Rows are points. Examples show where two turns around zero, p and q, send a point. Where does a point land after both, in the order given? Backwards means that the second turn is done in reverse. Each puzzle has new turns, and all numbers are rounded.
In the rows, 128 means zero.

Turn p:
[110 135] => [139 144]
[181  91] => [80 85]
[102 162] => [167 146]
[ 97 104] => [112 164]
[149 148] => [143 103]
Turn q:
[165 121] => [146  95]
[ 85 100] => [ 79 143]
[134 163] => [159 146]
Where do these land?
p, then q: [147 126] => [110 121]
q, then p: [ 91 180] => [185  98]
p, then q: [118 117] => [132 142]
p, then q: [157  89] => [ 84 150]

Turn p:
[173 105 138] => [166 146 157]
[ 86  65 142] => [162  60 116]
[154 155 138] => [114 156 151]
[115 149 101] => [109 141  99]
[112 165 121] => [ 90 137 116]
Turn q:
[142 173 128] => [162 106 151]
[103 133 166] => [142 169 142]
[140 151 115] => [144 104 133]
[145  45 114] => [ 47 131 101]
[110 138 117] => [145 130 112]
Where do these land?
q, then p: [ 87 132 148] => [104 167 133]
p, then q backwards: [157  94 110] => [ 97 164 133]
q, then p: [171 129 162] => [115  88 163]
q, then p: [ 97 157  92] => [164 169 117]

Turn p:
[130 185 130 125] => [ 88 160 130 153]
[157 116 104 141] => [131 102  99 141]
[163 125 184 151] => [169 136 148 180]
[ 80 141  93 153] => [ 79 100 151 103]
[110  69  85 135] => [141  73 113  80]
[151 134 153 111] => [148 155 121 145]
[106 126 148  80] => [141 171 135  94]
Turn q:
[148 133  61  75] => [ 60  85 127  93]
[121 102 170 145] => [168 130 120 161]
[143 137 162 155] => [148 162 108 144]
[124 121  80 136] => [ 91 122 160 131]
[104 147 167 129] => [173 141 125 112]
Where do these land?
p, then q: [ 97 133  75 170] => [164  77 162 149]
p, then q: [100 115 165 131] => [151 135  86 127]
q, then p: [133 142 164 132] => [111 129  97 144]
p, then q backwards: [146 143  71  96] => [187 151 130 100]
p, then q: [164 108 164 110] => [ 90 162 101 134]

Turn p:
[190  78 126 116 101 162] => [ 89  91 121 154 176 178]
[131  93 119 115 131 113] => [125 148 117 154 149 136]
[115 172 155 177 122 112] => [104 126 148  92  91  84]
[135 128  88 138 124 152] => [130 101 100 144 109 142]
[ 92  76 161 103 182 151] => [153 178  90  88 177 151]
[121 124 116  84 141  63] => [156 181 159 173 129 124]
[112 198  84 114 105 153] => [180  73 139 133  78 118]
[145 147 165 162 141 108] => [ 90 145 155  98 111 119]
[110 134 137 143 106 139] => [126 109 122 115 132 101]
Turn q:
[161 125 138  98 146  74] => [ 97 147 122  96  86  94]
[114  94 143 192  79 181] => [108 106 145 199 184 167]
[151 163 133 114 124 144] => [128 126 138  89 153 124]
[129 151 120 155 132 136] => [143 150 137 131 152 130]
[109 160 145 130 151 105] => [139 162  95 109 127 131]
[ 79  98  81  87  96 104] => [151 100 141 135  56 174]
[149 100 191 130 133 161] => [ 83  95  95 141 167 106]
[131 134  73 120 162 119] => [175 139 151 123 101 100]
Where do these land?
p, then q: [162 137  87 137 144 133] => [129 107 150 155 154 159]
p, then q: [ 61  85 131 135 116 124] => [155 177 152 110  88  97]
q, then p: [132 140 136 107 125 162] => [134 150 117 136 147 156]
q, then p backwards: [126 131 143 102 154 108] => [101 133 123 159 141 138]
q, then p: [152 194 118 113 119 118] => [173 131 174 114 143 157]
p, then q: [187 130 102 113  92 118] => [115 125 105 190 161 137]
p, then q: [ 76  79 179 189 147 134] => [191 148 121  75  60 136]

Turn p:
[ 88 155 102 132 169  67 115 133] => [ 74 150  89 174 157 114 117 105]
[128 100 147 106 106 171 183 109] => [174  85 135 106 123 106 164 161]
[175  79 114 144 119 145 114 112] => [137 131 143  97  89 130  90 169]
[169 155 122 136 168 107 125 160] => [122 163 101 125 162 172 106 135]
[146 141 110  88 151 141 149 125] => [135 121 128 110 179 120 124 149]
[109 108 144 193 132 154 124 132] => [158 160 107 127  72 117 136 112]
[151 151 174 155 151  90  77 105] => [ 82 192 148 146 110 165 145 138]
[116  70 175  97  83 166 118 144] => [186  91 189 154  94 126 135 139]
[123 183  43 107 137 115 128 150] => [ 93 114  98 102 193 118  84  81]
[124 136 148 105 113 150 119  96] => [126 125 168 116 130 114 156 132]
[ 79 130 128 143  80 102 156 143] => [121  78 103 153 102 126 150  88]
Turn q:
[137 170 163 155 115 175 155  90] => [135 158 148  98 161  68 164 138]
[160 141  79  89 115 154  91 110] => [158  86  93  81 151 141 109 151]
[ 89 110 130 159 103  98 119 145] => [127 160 131 146 102 132  97  87]
[ 82 154 143 137 128  90 147  89] => [127 165 154  98  86 133 160 102]
[165  99  82 156 175  96 165 171] => [ 68 130 122 166 101 152  94 192]
[126  99 156  92 101  93 172 161] => [ 77  94 116 158 100 116 143  84]
[168  88  90  85 128 124  79 104] => [128  78 108  98 164 187  98 131]
[ 83 151 119 149 175 150 105 148] => [183 164 129 159 113 142 138 156]
[101 120 151 125 113 161 111 114] => [156 143 120 130 157 123 144  97]
[168 148 167 134 127 140 135 148] => [122 103 159 145 145  86 132 141]
Where do these land?
p, then q: [166 146 124 132 144 101 175 121] => [138 126  73 154 115 138 135 159]
p, then q: [ 61 102 205 130 136 113  88 140] => [ 94 189 181 113 131  59 105 125]
p, then q: [145 139  77 168 164 145 127 134] => [170  94 116  89 102 153 119 146]
q, then p: [ 96 112 171 106 129 136 115  85] => [134 135 117  97 147 107 172 171]
q, then p: [143 138  77 137 115  94 114 125] => [132 115 182 135 132 128 100 104]
p, then q: [166 170  52  87 134 123 182 172] => [150 109  97 147 157 227 142 178]
p, then q backwards: [ 89  85 164 145 110 150 134 113] => [ 99 182 149 115 140 118 140 164]
p, then q: [111 115 170 115 153 158  97  86] => [111 119 176 140  91  81 142 120]
p, then q: [106  81 137 135 119 128  99 124] => [125 133 155 124 129 105  92  94]
q, then p: [139 184 121 128  95 134 150 139] => [ 92  88 130 158 131 156 110 138]
q, then p: [187 136 111 124 110 127 127 169] => [125 132 135 179  99 128  80 126]

Turn p:
[124 164 112 101 163 191 169 125  93] => [114 101 128 137 167  86  60  97 152]
[101 107 146 127 121 143 111  97 131] => [141 105  93 118 111 144 129 138 148]
[133 120 144 144 161  89 147 116 131] => [115 161 133 130 137 135 158 122 165]
[135 174 106 187 161 172 181 111 154] => [116 113 199 139 103  95  92 108 191]
[ 90 116 100 147 154 106 100 196 112] => [157 128 156  79 175  99 166 154 109]
[129 117  93  92 165  90 101 147 154] => [110 121 122 122 147  98 194 106 101]
[158 119 207 157  92 120 104 127 110] => [124 146 125 146 127 210 116 182 128]
[119 116 127  98  51 150 150 156 143] => [142 132 119  95  95 149  83 107  68]
[127 109 118 143 146 181 117 113 153] => [144  70 141 131 116 134 128 110 151]
[150 108 106 111 137  84 111 112  88] => [148 159  98 166 154 115 161 128 117]
[142 159 148 101  56  82 118 107 138] => [ 97 172  95 145  76 141 120 156  80]
Turn q:
[146  95 134 168 143 117 128 141  88] => [150 125 118 138 142 157 117 100 178]
[125 149  83  97 147 109 118 108 164] => [128 118 175 148 134  98 112 146  87]
[137 124 151 150 128  91 111 149  91] => [116 139 133 116 134 155 110  83 160]
[ 93 127 137 122 108 160 129  97  92] => [142 157  92 142  95 107 153 110 123]
[146  99 123  93 115 164 186  94 176] => [141 130  90 137 172 100 151 198  98]
[153  95  85 174 175 131 120  95 105] => [192 118 147 172 136 123 103 129 176]
[134  98 169 171 100 140  87 141 105] => [118 163 117 121 102 172 143 122 187]
[153 130  82 110 102 147 117 122 114] => [149 144 121 157 112 150 101 146  94]
[159 146 169 169 100 119 178 127 164] => [ 91 116  87  85 150 112  99 167 163]
[ 79 158 163  76 144  86 100 153 140] => [ 80 131 175  94 129 115 162  80  90]
[149 179 133  98 132 180  93 172 115] => [153 122 138  75  77 170 129 130  83]
[ 63 134 107 110 142  92 167 137 182] => [ 75  74 145 152 152  78 154 126 100]
Where do these land?
p, then q: [134  92 131 134 134  85 140 112 114] => [140 103 115 112 121 102  95 153 113]
q, then p: [127 158 140 143 163 103 144 142 139] => [122 124  86 121 132 149 163 114 129]
q, then p backwards: [127  85 158 167 133 134 130 133 129] => [116 108 153 148 170 118 127  99 123]
q, then p backwards: [107 135 111 124  85 156 109 166  54] => [157  81 142  93  74 124 146  85 162]
p, then q backwards: [161 146  79 110 122 172 103 140 105] => [117 140  61 108 155 110 161 116 132]
p, then q: [ 98 105 131 147 140 119 190 115 169] => [103 166 127 114 132  85 133 172  88]
p, then q: [ 73  88 126 173 134 116 110 104 112] => [121 107 128 113 170 157 103 180  92]
q, then p: [147 133 155  61 162 119 107 126 164] => [ 81 150 102 126 192 140  99 124 142]
q, then p: [171 194  80 100  57 159  94 163 143] => [179  95 107 118 162 128  67 194  61]
q, then p: [137 144 171 120 151 117 155  79 151] => [ 80 162 115 125 151 107 169 118 114]
